Each row is a point. The points of each table are mixes of a few directions, plus a little noise. Count the directions of each table, and those that both share. Where both have some left over, give the other angles between the two spaces (their principal angles), to ten degrees, smallest first.

First (5 x 3):
[[-0.256, -0.176, 0.155],
[0.086, 0.012, -0.059],
[0.232, 0.287, -0.120],
[-0.168, -0.394, 0.057],
[0.108, 0.271, -0.034]]
Second (5 x 3):
[[0.462, 0.295, 0.063],
[-0.073, -0.203, 0.134],
[0.009, 0.000, 0.006],
[-0.117, 0.113, -0.189],
[-0.280, -0.206, -0.014]]
Directions: first 2, second 2, shared 1; angles 80

First:
[[-0.267, -0.060, 0.144, 0.209, 0.050, -0.247],
[-0.444, -0.100, 0.240, 0.348, 0.082, -0.411],
[0.368, 0.083, -0.198, -0.289, -0.068, 0.341],
[0.164, 0.037, -0.088, -0.129, -0.031, 0.152],
[0.187, 0.042, -0.100, -0.147, -0.035, 0.173],
[-0.008, -0.002, 0.004, 0.007, 0.002, -0.008]]
Second (7 x 6):
[[0.032, 0.002, -0.116, -0.066, 0.114, -0.137],
[0.006, -0.108, 0.012, 0.080, -0.081, 0.078],
[0.053, -0.123, -0.159, -0.006, 0.074, -0.109],
[-0.018, 0.008, 0.062, 0.026, -0.054, 0.067],
[-0.210, 0.459, 0.638, 0.049, -0.326, 0.464],
[0.078, -0.304, -0.203, 0.087, 0.001, -0.053],
[0.062, 0.065, -0.235, -0.174, 0.269, -0.309]]
Directions: first 1, second 2, shared 0; angles 90

First (8 x 8):
[[0.267, 0.116, -0.035, -0.072, -0.073, 0.192, -0.276, -0.298],
[0.115, 0.141, -0.118, -0.151, 0.006, 0.009, -0.452, -0.527],
[-0.165, 0.098, 0.110, 0.043, -0.383, 0.193, 0.484, 0.148],
[0.058, -0.115, -0.095, -0.032, 0.066, -0.303, 0.028, 0.204],
[-0.181, 0.018, 0.014, 0.048, -0.236, 0.073, 0.354, -0.220],
[0.052, -0.241, -0.010, 0.096, 0.367, -0.230, -0.032, 0.367],
[0.002, -0.130, 0.040, 0.099, 0.234, -0.014, -0.011, 0.163],
[-0.149, 0.112, 0.088, -0.035, 0.017, 0.084, -0.097, 0.162]]
Second (7 x 8):
[[0.270, -0.006, -0.288, -0.216, -0.089, -0.424, -0.263, -0.306],
[0.079, -0.003, -0.045, -0.037, -0.036, -0.069, -0.030, -0.003],
[-0.455, -0.008, 0.220, 0.197, 0.232, 0.318, 0.094, -0.118],
[0.208, 0.002, -0.076, -0.074, -0.114, -0.110, -0.011, 0.113],
[0.062, -0.003, -0.139, -0.097, -0.004, -0.205, -0.155, -0.240],
[0.158, 0.014, 0.139, 0.070, -0.149, 0.207, 0.247, 0.557],
[-0.326, 0.001, 0.193, 0.161, 0.157, 0.276, 0.116, -0.002]]
Directions: first 5, second 2, shared 2

First, 9 rows:
[[-0.271, 0.130, -0.037, 0.189, -0.065, -0.071, -0.206, 0.336, -0.205, -0.094, 0.223],
[0.322, -0.388, 0.132, -0.245, -0.508, -0.362, 0.046, 0.054, -0.243, 0.461, 0.199],
[-0.052, -0.050, 0.025, 0.032, -0.212, -0.162, -0.111, 0.223, -0.216, 0.099, 0.196],
[-0.163, 0.202, -0.070, 0.127, 0.282, 0.200, -0.016, -0.048, 0.143, -0.243, -0.114],
[0.068, 0.025, -0.016, -0.043, 0.171, 0.136, 0.103, -0.211, 0.183, -0.068, -0.179],
[0.304, -0.128, 0.031, -0.211, 0.145, 0.134, 0.252, -0.441, 0.297, 0.066, -0.302],
[0.047, -0.124, 0.049, -0.039, -0.264, -0.198, -0.057, 0.161, -0.199, 0.176, 0.180],
[-0.208, 0.274, -0.094, 0.163, 0.396, 0.287, -0.006, -0.089, 0.212, -0.334, -0.180],
[-0.040, 0.048, -0.011, 0.029, 0.053, 0.034, -0.012, 0.001, 0.026, -0.047, -0.015]]
Second, 10 rows:
[[-0.230, -0.149, 0.275, 0.079, -0.693, -0.151, -0.087, 0.106, -0.055, 0.295, -0.031],
[-0.322, 0.400, -0.247, 0.343, 0.249, -0.129, -0.431, 0.386, -0.197, -0.300, 0.370],
[0.060, 0.204, -0.155, 0.096, 0.218, -0.088, -0.190, -0.187, 0.182, -0.086, 0.004],
[0.227, -0.218, 0.018, -0.218, 0.031, 0.019, 0.219, 0.041, -0.149, 0.086, 0.045],
[-0.135, -0.065, 0.154, 0.003, -0.162, 0.156, 0.126, -0.039, 0.083, 0.023, -0.192],
[-0.295, -0.015, 0.204, 0.064, -0.141, 0.312, 0.175, -0.022, 0.139, -0.073, -0.301],
[0.248, -0.016, -0.061, -0.067, -0.002, -0.185, -0.078, -0.251, 0.136, 0.135, -0.006],
[-0.007, 0.222, -0.171, 0.108, 0.304, -0.008, -0.152, -0.065, 0.098, -0.175, 0.043],
[0.290, -0.034, -0.135, -0.129, 0.220, -0.097, 0.022, -0.097, -0.020, 0.018, 0.094],
[0.164, -0.328, 0.118, -0.279, -0.025, 0.170, 0.396, 0.128, -0.217, 0.078, -0.027]]
Directions: first 2, second 4, shared 2

First (9 x 12):
[[-0.155, -0.112, -0.130, 0.218, 0.148, 0.069, -0.130, -0.070, 0.206, 0.176, 0.119, 0.022],
[-0.283, 0.168, -0.011, 0.060, -0.092, -0.224, -0.135, -0.163, -0.181, -0.120, -0.026, 0.078],
[-0.145, 0.155, -0.125, -0.020, -0.223, 0.083, -0.143, 0.049, -0.096, -0.006, -0.120, 0.162],
[0.126, 0.273, 0.026, -0.323, -0.456, 0.048, 0.044, 0.200, -0.320, -0.215, -0.309, 0.134],
[0.129, -0.080, -0.233, -0.025, -0.034, 0.612, -0.075, 0.295, 0.227, 0.322, -0.013, 0.138],
[0.489, -0.416, 0.092, 0.043, 0.179, -0.037, 0.279, 0.125, 0.423, 0.074, 0.023, -0.267],
[-0.118, 0.028, 0.016, 0.055, 0.062, -0.090, -0.041, -0.100, -0.044, -0.020, 0.056, -0.004],
[0.234, 0.035, 0.333, -0.228, 0.081, -0.295, 0.288, -0.065, -0.245, -0.272, 0.012, -0.202],
[-0.278, -0.051, 0.033, 0.222, 0.337, -0.162, -0.085, -0.273, 0.031, 0.062, 0.257, -0.063]]
Second (9 x 12):
[[0.280, 0.012, -0.007, -0.165, -0.351, 0.011, -0.087, -0.042, -0.016, -0.145, -0.048, -0.183],
[-0.076, 0.043, -0.324, -0.012, 0.270, 0.504, 0.091, 0.112, -0.210, -0.061, -0.016, 0.136],
[-0.504, 0.206, 0.064, 0.157, -0.201, -0.308, -0.189, -0.002, 0.054, 0.104, -0.195, 0.347],
[-0.051, 0.086, 0.622, -0.158, 0.240, -0.351, 0.289, 0.085, -0.035, 0.145, 0.055, 0.072],
[0.483, -0.182, -0.201, -0.111, -0.046, 0.273, 0.021, -0.042, -0.016, -0.145, 0.126, -0.346],
[0.113, -0.183, -0.014, 0.203, 0.067, -0.292, -0.041, 0.054, 0.061, 0.287, 0.224, -0.088],
[-0.354, 0.028, 0.227, 0.103, 0.108, -0.202, -0.002, -0.187, 0.273, -0.066, -0.116, 0.094],
[0.041, -0.105, -0.125, 0.078, 0.271, 0.146, 0.087, 0.048, -0.037, 0.074, 0.125, -0.022],
[0.065, 0.100, -0.244, -0.098, -0.356, 0.215, -0.168, -0.022, -0.079, -0.192, -0.155, -0.009]]
Directions: first 4, second 5, shared 2; angles 40, 60

First:
[[0.303, -0.277, 0.097, 0.210, 0.180, 0.142, -0.115, 0.133, 0.219, -0.003, 0.357, 0.112, -0.029, 0.148, -0.026, 0.029, -0.022, 0.175],
[0.128, 0.068, -0.029, -0.082, 0.025, 0.095, -0.366, 0.204, 0.033, 0.210, 0.443, 0.129, 0.334, -0.328, -0.208, -0.175, -0.166, 0.335],
[-0.087, -0.111, -0.161, -0.139, -0.032, -0.130, -0.001, 0.098, -0.280, 0.054, 0.131, -0.093, 0.011, -0.417, 0.089, -0.100, 0.037, 0.106],
[-0.178, 0.571, 0.110, -0.123, -0.194, 0.017, -0.004, -0.315, 0.193, -0.013, -0.531, 0.001, 0.127, 0.387, -0.131, 0.058, -0.070, -0.296],
[-0.242, 0.147, -0.066, -0.111, -0.118, -0.112, 0.169, -0.109, -0.178, -0.042, -0.319, -0.096, -0.061, -0.057, 0.061, 0.017, 0.050, -0.179],
[-0.160, -0.324, 0.109, 0.419, 0.172, 0.159, 0.506, 0.146, -0.080, -0.205, -0.230, 0.104, -0.390, 0.261, 0.014, 0.207, 0.092, -0.187],
[0.005, 0.199, 0.111, 0.057, -0.007, 0.124, -0.064, -0.039, 0.182, 0.023, -0.087, 0.108, 0.102, 0.216, -0.160, 0.028, -0.091, -0.038],
[0.233, -0.271, -0.175, -0.227, -0.023, -0.295, -0.125, -0.122, -0.085, -0.019, 0.236, -0.267, -0.099, -0.210, 0.365, -0.062, 0.164, 0.088]]
Second, 11 rows:
[[0.025, 0.077, -0.046, -0.208, -0.079, -0.243, -0.127, -0.096, -0.071, 0.027, -0.076, -0.166, 0.008, -0.159, 0.138, 0.004, 0.027, -0.001],
[0.088, -0.032, -0.102, -0.121, -0.125, -0.089, 0.158, -0.412, 0.121, -0.168, -0.178, -0.196, -0.156, 0.388, 0.297, -0.007, 0.219, -0.265],
[-0.177, 0.105, -0.053, 0.049, -0.005, 0.258, 0.004, 0.205, -0.105, 0.118, 0.173, 0.211, 0.231, -0.212, -0.293, -0.161, -0.122, 0.134],
[-0.186, 0.216, 0.201, 0.262, 0.045, 0.275, 0.160, 0.077, 0.125, -0.024, -0.271, 0.244, 0.024, 0.306, -0.306, 0.109, -0.132, -0.130],
[0.184, -0.451, 0.153, 0.445, 0.270, 0.233, 0.175, 0.235, 0.143, -0.106, 0.220, 0.174, -0.238, 0.254, -0.035, 0.142, 0.023, 0.072],
[0.025, 0.122, -0.051, -0.464, -0.113, -0.705, -0.350, -0.044, -0.290, 0.110, -0.209, -0.414, -0.054, -0.613, 0.334, 0.109, 0.007, 0.083],
[-0.036, 0.036, -0.098, -0.136, -0.125, -0.097, 0.140, -0.287, -0.005, -0.105, -0.203, -0.159, -0.096, 0.182, 0.204, -0.014, 0.149, -0.219],
[0.021, -0.223, -0.337, -0.174, -0.076, 0.078, 0.017, -0.005, -0.198, 0.043, 0.466, -0.045, 0.133, -0.323, 0.102, -0.320, 0.122, 0.153],
[0.243, -0.094, 0.252, 0.294, 0.222, 0.200, -0.224, 0.276, 0.276, 0.074, 0.272, 0.242, 0.069, 0.127, -0.244, 0.102, -0.184, 0.230],
[-0.155, 0.341, -0.009, -0.141, -0.111, 0.032, -0.136, 0.012, -0.038, 0.125, -0.077, 0.062, 0.246, -0.147, -0.192, -0.089, -0.129, 0.029],
[-0.022, -0.099, 0.096, 0.198, 0.080, 0.070, 0.172, 0.038, 0.045, -0.089, -0.124, 0.054, -0.166, 0.195, -0.011, 0.120, 0.020, -0.088]]
Directions: first 4, second 5, shared 4

First (8 x 20):
[[0.319, 0.297, -0.135, 0.090, 0.159, -0.079, 0.103, 0.168, -0.236, 0.428, 0.010, -0.097, -0.040, -0.440, -0.066, 0.106, -0.273, 0.420, 0.126, 0.003],
[0.181, -0.187, 0.018, -0.056, 0.100, -0.081, 0.203, 0.030, -0.035, 0.463, -0.237, -0.121, 0.174, 0.259, -0.075, 0.212, -0.061, 0.282, -0.246, -0.024],
[0.203, -0.181, 0.123, -0.165, 0.076, -0.102, 0.277, -0.011, -0.144, 0.519, -0.210, -0.099, 0.233, 0.279, -0.045, 0.137, -0.078, 0.200, -0.182, -0.044],
[-0.186, -0.047, -0.028, 0.055, -0.078, 0.068, -0.148, -0.038, 0.155, -0.341, 0.059, 0.062, -0.081, 0.062, 0.033, -0.059, 0.133, -0.187, -0.009, 0.018],
[-0.130, 0.165, 0.029, 0.001, -0.078, 0.062, -0.132, -0.052, -0.023, -0.339, 0.207, 0.110, -0.120, -0.226, 0.072, -0.206, 0.028, -0.253, 0.236, 0.010],
[-0.211, 0.000, -0.161, 0.198, -0.054, 0.093, -0.253, 0.042, 0.274, -0.438, 0.071, 0.034, -0.179, -0.044, -0.005, 0.015, 0.135, -0.103, -0.036, 0.037],
[0.023, -0.070, -0.252, 0.245, 0.084, -0.005, -0.097, 0.150, 0.242, 0.054, -0.147, -0.107, -0.078, 0.038, -0.103, 0.272, 0.025, 0.313, -0.245, 0.029],
[-0.202, 0.019, 0.394, -0.370, -0.203, 0.055, 0.049, -0.290, -0.230, -0.345, 0.251, 0.215, 0.090, 0.064, 0.188, -0.469, 0.103, -0.668, 0.350, -0.035]]
Second, 8 rows:
[[0.104, -0.129, -0.072, 0.078, 0.022, 0.176, 0.472, -0.204, 0.090, -0.198, 0.041, 0.185, -0.017, -0.261, -0.157, 0.471, -0.171, -0.009, 0.306, 0.135],
[-0.043, -0.190, -0.027, 0.005, -0.036, -0.017, 0.031, -0.034, 0.104, 0.027, -0.118, -0.060, 0.076, 0.188, -0.014, 0.040, 0.066, 0.059, -0.202, 0.007],
[0.047, 0.457, -0.078, 0.154, 0.018, 0.147, -0.582, 0.379, -0.041, -0.086, -0.019, 0.000, -0.406, -0.286, 0.018, -0.262, 0.212, -0.091, 0.208, -0.244],
[-0.338, 0.023, -0.079, -0.127, -0.038, -0.237, 0.043, -0.164, 0.080, 0.073, 0.113, -0.204, 0.175, 0.235, 0.042, -0.138, -0.227, 0.215, -0.162, 0.001],
[-0.061, -0.362, -0.113, -0.013, -0.180, -0.079, 0.234, -0.213, 0.073, 0.019, -0.151, -0.164, 0.253, 0.025, 0.015, -0.093, 0.010, 0.205, -0.344, 0.108],
[0.485, -0.061, 0.092, 0.147, -0.024, 0.275, 0.026, 0.140, -0.203, -0.089, -0.129, 0.233, -0.147, -0.489, -0.011, 0.039, 0.270, -0.241, 0.186, 0.061],
[-0.100, 0.164, 0.207, -0.267, 0.083, -0.292, 0.191, -0.191, -0.278, 0.178, 0.362, 0.001, 0.254, 0.065, 0.135, -0.169, -0.356, -0.023, 0.107, 0.133],
[-0.096, 0.100, 0.070, 0.023, 0.156, 0.026, -0.419, 0.285, 0.175, 0.076, -0.102, 0.007, -0.190, 0.523, -0.027, 0.112, 0.195, -0.112, -0.099, -0.199]]
Directions: first 3, second 5, shared 1; angles 30, 80

First, 9 rows:
[[-0.164, -0.143, 0.092, -0.155, 0.278, 0.087, -0.015, -0.183, 0.068, -0.205, -0.141, -0.082, 0.108, 0.190, -0.169, -0.195, 0.012, -0.178, 0.180, -0.020, -0.067, 0.104, 0.092, 0.047],
[-0.105, -0.019, -0.008, 0.028, -0.095, -0.037, -0.195, 0.030, 0.018, 0.057, -0.156, 0.021, 0.076, 0.126, 0.028, 0.010, 0.041, -0.157, -0.079, -0.122, -0.064, 0.120, 0.010, -0.056],
[0.340, -0.351, 0.483, -0.037, -0.104, 0.041, -0.069, -0.136, -0.106, -0.093, -0.343, 0.209, 0.517, 0.003, 0.192, -0.119, -0.518, 0.166, -0.459, 0.029, -0.131, 0.224, 0.234, -0.100],
[-0.235, -0.127, -0.112, -0.176, 0.180, -0.015, -0.099, 0.061, -0.077, -0.235, -0.048, 0.126, -0.202, 0.340, 0.012, -0.279, 0.016, -0.194, 0.139, 0.009, 0.277, -0.159, 0.001, 0.001],
[0.033, 0.232, -0.198, 0.069, -0.015, -0.030, 0.267, 0.148, -0.035, 0.049, 0.391, -0.051, -0.413, -0.267, -0.006, 0.141, 0.169, 0.216, 0.166, 0.165, 0.267, -0.365, -0.207, 0.073],
[0.355, 0.393, -0.642, 0.124, -0.057, -0.046, 0.163, 0.109, 0.039, 0.404, 0.518, -0.038, -0.141, -0.136, 0.047, 0.211, 0.096, 0.219, 0.183, -0.040, -0.383, 0.118, 0.103, 0.082],
[-0.029, -0.170, 0.077, -0.033, -0.065, -0.015, -0.313, -0.059, 0.011, 0.025, -0.339, 0.096, 0.335, 0.287, 0.067, -0.105, -0.136, -0.221, -0.188, -0.193, -0.243, 0.338, 0.183, -0.091],
[-0.074, 0.269, -0.176, 0.068, 0.073, 0.013, 0.283, 0.050, 0.064, 0.048, 0.364, -0.201, -0.372, -0.290, -0.153, 0.177, 0.297, 0.128, 0.293, 0.129, 0.153, -0.283, -0.221, 0.110],
[-0.120, -0.084, 0.483, 0.113, -0.193, 0.003, -0.023, -0.022, 0.017, -0.050, -0.246, -0.079, 0.092, -0.253, -0.017, 0.159, 0.023, 0.022, -0.236, 0.042, 0.190, -0.097, -0.196, -0.066]]
Second, 11 rows:
[[-0.323, 0.003, 0.559, 0.050, -0.032, -0.018, 0.163, -0.179, 0.138, -0.089, -0.239, -0.173, 0.046, -0.440, -0.206, 0.292, 0.091, -0.051, -0.100, 0.063, 0.194, -0.242, -0.228, -0.061],
[-0.380, 0.255, -0.030, 0.106, -0.010, -0.026, 0.044, -0.133, 0.256, 0.213, -0.008, -0.335, 0.000, -0.241, -0.322, 0.359, 0.432, -0.219, 0.136, -0.150, -0.208, 0.027, -0.188, -0.026],
[-0.273, -0.335, 0.486, -0.236, 0.230, 0.003, -0.001, -0.180, -0.036, -0.423, -0.386, 0.147, 0.088, 0.128, -0.046, -0.235, -0.260, -0.180, -0.065, 0.084, 0.330, -0.199, 0.054, -0.046],
[0.027, -0.019, -0.080, 0.121, -0.331, -0.030, -0.102, 0.217, -0.125, 0.192, 0.086, 0.050, -0.031, -0.007, 0.144, 0.096, 0.145, 0.136, -0.376, -0.034, 0.151, -0.114, -0.239, -0.181],
[0.401, 0.176, -0.212, 0.172, -0.249, -0.065, -0.012, 0.305, -0.149, 0.113, 0.250, 0.159, -0.271, -0.094, 0.312, 0.031, -0.137, 0.270, 0.025, 0.111, 0.129, -0.056, 0.016, 0.121],
[0.078, -0.438, 0.213, -0.183, 0.081, 0.113, -0.026, -0.018, -0.207, -0.260, -0.106, 0.173, 0.187, 0.274, 0.093, -0.367, -0.207, 0.127, -0.325, 0.092, 0.232, -0.083, -0.004, -0.136],
[0.078, 0.529, -0.413, 0.210, -0.172, -0.220, -0.104, 0.097, 0.178, 0.373, 0.080, 0.028, -0.172, -0.167, 0.089, 0.372, -0.006, -0.173, 0.322, -0.175, -0.375, 0.223, 0.225, 0.150],
[0.021, -0.037, -0.165, -0.180, 0.376, 0.072, 0.023, -0.087, 0.022, -0.255, 0.048, 0.010, -0.117, 0.289, -0.067, -0.323, -0.096, -0.120, 0.465, 0.057, -0.031, 0.107, 0.242, 0.209],
[0.145, -0.076, -0.453, -0.016, -0.137, 0.012, -0.219, 0.166, -0.123, 0.225, 0.149, 0.119, 0.113, 0.384, 0.150, -0.143, 0.078, 0.021, -0.253, -0.169, -0.198, 0.199, 0.039, -0.160],
[0.053, -0.183, -0.043, -0.087, 0.176, 0.218, 0.113, -0.081, -0.034, -0.078, 0.179, -0.196, 0.114, 0.123, -0.165, -0.208, 0.197, 0.151, -0.001, 0.061, -0.056, 0.056, -0.100, -0.017],
[0.173, 0.141, 0.138, 0.050, 0.048, -0.046, 0.128, -0.114, 0.091, -0.004, -0.043, 0.012, 0.039, -0.241, 0.013, 0.131, -0.239, 0.041, 0.173, 0.056, -0.145, 0.084, 0.199, 0.144]]
Directions: first 5, second 6, shared 4; angles 30
